Each row is a point. The points of each table are mixes of a few directions, plus a little noise. How many directions does each table use, and how many do they share? Where both have some left over, give the other angles between the two spaces (their principal angles), to ten degrees, smallest first.

First (4 x 3):
[[-1.9  9.0  3.6]
 [ 0.2 -1.4 -5.8]
 [ 1.2 -5.5  1.6]
 [ 0.5 -2.1  0.7]]
Second (5 x 3):
[[-4.5  1.5  4.8]
 [-1.3 -4.7  3.3]
 [ 0.4 -4.5  1.2]
 [ 3.6  6.4 -6.6]
 [ 2.0  1.3 -2.8]]
Directions: first 2, second 2, shared 1; angles 40

First (7 x 6):
[[-2.5 -5.0  0.1  1.8 -5.5 -1.9]
 [-1.7 -0.2  1.8 -1.6  1.5  0.8]
 [ 5.1  6.5 -2.2 -0.7  5.2  1.5]
 [ 2.5 -1.9 -3.9  4.3 -6.0 -2.6]
 [-5.9 -2.1  5.6 -4.4  3.5  2.0]
 [-0.4 -4.1 -2.2  3.5 -6.8 -2.7]
 [ 2.7  6.7  0.5 -3.2  8.0  2.9]]
Second (7 x 6):
[[ -4.6 -10.7  -5.4  -5.7  -2.4  -3.2]
 [  5.3   9.0  -2.6   9.0  -2.8   6.2]
 [ -0.4  -0.7   0.2  -0.7   0.2  -0.5]
 [ -0.9  -1.9  -0.4  -1.4   0.0  -0.8]
 [  0.8   1.5  -0.2   1.4  -0.3   1.0]
 [ -0.7  -1.3   0.0  -1.0   0.1  -0.7]
 [  0.4   4.0   8.6  -1.6   5.3  -1.9]]
Directions: first 2, second 2, shared 0; angles 40, 50

First (7 x 9):
[[ 2.1  1.9  0.8  1.6  0.4  1.9  0.2 -3.6 -3.8]
 [ 2.2  1.7  3.4 -4.6  1.0 -1.0  1.7  0.3  0.4]
 [ 3.7  1.1 -3.6 -4.6 -4.6 -5.6  3.7  3.9 -5.5]
 [-3.6 -2.4 -0.9  7.9  2.7  8.7 -6.6 -0.4  9.5]
 [ 1.6  0.3 -2.3 -1.7 -2.4 -2.2  1.3  2.4 -1.8]
 [ 2.4  1.1  0.2 -5.5 -2.0 -4.8  3.5  2.3 -3.2]
 [-8.3 -3.7  2.5  6.8  4.9  3.1 -3.6 -4.8  4.4]]
Second (7 x 9):
[[ 5.4  3.0 -3.0  3.4 -2.3  3.8 -0.6 -2.4 -5.2]
 [-1.6 -1.5 -0.9 -1.0 -0.5 -1.6  0.0  2.8  2.4]
 [ 2.5  1.0  1.4 -7.6 -1.3 -4.7  3.3  4.0 -0.1]
 [-5.5 -3.2  2.3 -5.7  0.9 -8.1  3.2  2.9  1.3]
 [-4.7 -1.4  5.5  2.7  5.9  5.1 -3.6 -3.2  7.8]
 [-2.3  0.0  2.6  4.3  2.9  2.2 -1.0 -6.3 -2.3]
 [ 6.2  2.1 -7.8  4.0 -5.5  3.5 -1.3  2.1 -4.0]]
Directions: first 4, second 4, shared 4

First, 11 rows:
[[ 3.8  1.7  2.1 -2.7 -2.0  0.1  1.3  7.9  4.6 -0.8 -1.7  7.3]
 [ 1.0 -5.8  3.9 -2.1  0.3  2.4 -2.5  4.3  2.7  0.9 -0.9 -3.2]
 [ 3.4 -0.4 -0.9 -0.4  1.1  0.5 -0.4 -1.7  2.0 -1.8 -3.6 -2.0]
 [ 4.4  0.1  2.7 -3.1 -1.5  0.8  0.7  7.8  5.2 -0.8 -2.5  5.7]
 [-2.8  2.3 -4.0  3.1  1.2 -1.6  0.5 -8.1 -4.5 -0.4  1.4 -3.2]
 [ 0.1  3.2 -4.7  2.5  1.5 -1.5  1.0 -8.4 -2.6 -1.8 -1.5 -2.8]
 [ 1.7 -8.5  6.0 -3.3  0.6  3.6 -3.8  6.9  4.4  1.5 -1.4 -4.5]
 [-6.1 10.5 -6.0  4.3 -1.8 -4.8  4.8 -6.2 -7.6  0.6  5.9  7.5]
 [ 1.0 -6.7  2.4 -0.9  1.9  2.6 -3.3 -0.5  1.6  0.3 -2.0 -7.8]
 [-7.3  6.3 -2.8  3.1 -2.0 -3.3  2.9 -2.2 -6.7  2.1  7.3  5.9]
 [ 0.7 -2.4  1.0 -0.6  0.5  0.9 -1.2  0.4  0.9  0.1 -0.9 -2.6]]
Second, 8 rows:
[[  0.0   7.6   1.8   3.1   0.7  -4.4   0.1   3.8   1.7  -1.8  -1.9   2.4]
 [  0.0  -1.5  -0.3  -0.6  -0.2   0.9   0.0  -0.8  -0.3   0.3   0.5  -0.5]
 [  0.0  -4.9  -1.2  -1.9  -0.5   3.0  -0.2  -2.5  -1.2   1.1   1.2  -1.5]
 [  0.0 -19.2  -4.7  -7.6  -2.0  11.3  -0.4  -9.6  -4.4   4.3   5.2  -5.9]
 [  0.0   8.0   2.0   3.2   0.9  -4.8   0.3   4.1   1.8  -1.9  -2.2   2.4]
 [  0.1  -3.8  -0.9  -1.6  -0.3   2.4  -0.2  -1.9  -0.9   0.9   1.1  -1.1]
 [  0.1   3.6   0.8   1.4   0.4  -2.1   0.1   1.8   0.8  -0.8  -1.0   1.0]
 [  0.0  10.4   2.6   4.1   1.1  -6.2   0.2   5.2   2.4  -2.4  -2.8   3.2]]
Directions: first 3, second 1, shared 0; angles 50

First (10 x 18):
[[  4.9   7.7   1.4   3.1   3.2   2.0  -1.9 -12.8  14.6   2.3   6.0 -10.1
    8.2   7.0  -5.9  10.0  13.0   2.6]
 [ -2.3  -3.6  -0.6  -1.4  -1.5  -1.0   0.9   6.1  -6.9  -1.1  -2.8   4.7
   -3.9  -3.3   2.8  -4.8  -6.1  -1.2]
 [  1.1   1.7   0.3   0.7   0.7   0.4  -0.4  -2.8   3.2   0.5   1.3  -2.2
    1.8   1.5  -1.3   2.2   2.9   0.6]
 [  1.3   2.1   0.4   0.8   0.9   0.6  -0.5  -3.6   4.0   0.7   1.6  -2.8
    2.3   1.9  -1.6   2.8   3.6   0.7]
 [ -0.9  -1.4  -0.3  -0.6  -0.6  -0.4   0.3   2.3  -2.7  -0.5  -1.1   1.8
   -1.5  -1.3   1.1  -1.8  -2.3  -0.5]
 [ -2.9  -4.5  -0.8  -1.8  -1.9  -1.2   1.1   7.5  -8.5  -1.4  -3.5   5.8
   -4.8  -4.1   3.5  -5.9  -7.6  -1.5]
 [  1.4   2.2   0.4   0.9   0.9   0.5  -0.6  -3.7   4.2   0.7   1.7  -2.9
    2.4   2.0  -1.7   2.9   3.7   0.7]
 [  1.5   2.4   0.4   1.0   1.0   0.6  -0.6  -4.0   4.5   0.7   1.9  -3.1
    2.6   2.2  -1.9   3.2   4.1   0.8]
 [ -3.5  -5.5  -1.0  -2.2  -2.3  -1.4   1.3   9.1 -10.4  -1.7  -4.2   7.1
   -5.8  -5.0   4.2  -7.2  -9.3  -1.9]
 [ -0.7  -1.1  -0.2  -0.5  -0.5  -0.3   0.3   1.9  -2.1  -0.3  -0.9   1.5
   -1.2  -1.0   0.9  -1.4  -1.9  -0.4]]
Second (11 x 18):
[[  1.6  -5.7  -3.0   2.4  -1.7  -4.2   8.4   5.1  -0.1  -0.3   3.6   0.3
   -3.7  -5.8   5.6  -7.4  -3.6   1.3]
 [  3.4  -1.3  -4.8  -1.3   2.5   2.3   3.9  -3.6  -2.0   2.5   4.1  -0.3
    3.9  -0.8   1.8   1.1   0.0   0.1]
 [ -4.3  -0.7   5.7   3.0  -4.4  -5.4  -1.9   7.6   2.9  -3.8  -4.3   0.7
   -7.5  -1.5  -0.1  -5.1  -1.7   0.5]
 [ -1.0   7.9   2.6  -4.0   3.5   7.1 -10.9  -8.9  -0.7   1.4  -3.7  -0.7
    7.0   8.3  -7.5  11.4   5.2  -1.9]
 [ -1.0  -1.4   1.2   1.4  -1.7  -2.5   1.1   3.4   0.9  -1.2  -0.6   0.3
   -3.1  -1.6   1.1  -3.1  -1.2   0.4]
 [ -0.6  -1.9   0.5   1.4  -1.6  -2.6   2.0   3.4   0.7  -1.0   0.0   0.3
   -2.9  -2.1   1.6  -3.4  -1.5   0.5]
 [  0.8   1.8  -0.8  -1.5   1.7   2.7  -1.8  -3.6  -0.8   1.2   0.2  -0.3
    3.2   2.0  -1.5   3.5   1.5  -0.5]
 [  5.7  -4.2  -8.4  -1.1   3.0   1.8   9.0  -3.4  -3.0   3.6   7.5  -0.4
    4.4  -3.4   4.8  -1.1  -1.3   0.6]
 [  2.7  -3.5  -4.2   0.4   0.6  -0.7   6.3   0.4  -1.2   1.3   4.1   0.0
    0.4  -3.3   3.7  -2.9  -1.7   0.7]
 [ -4.5   1.9   6.5   1.6  -3.2  -2.9  -5.5   4.5   2.6  -3.3  -5.5   0.4
   -5.0   1.3  -2.6  -1.2   0.1  -0.2]
 [ -2.7   6.9   4.8  -2.4   1.3   4.3 -10.8  -4.9   0.6  -0.3  -5.3  -0.3
    3.3   6.9  -6.9   8.3   4.1  -1.5]]
Directions: first 1, second 2, shared 0; angles 50
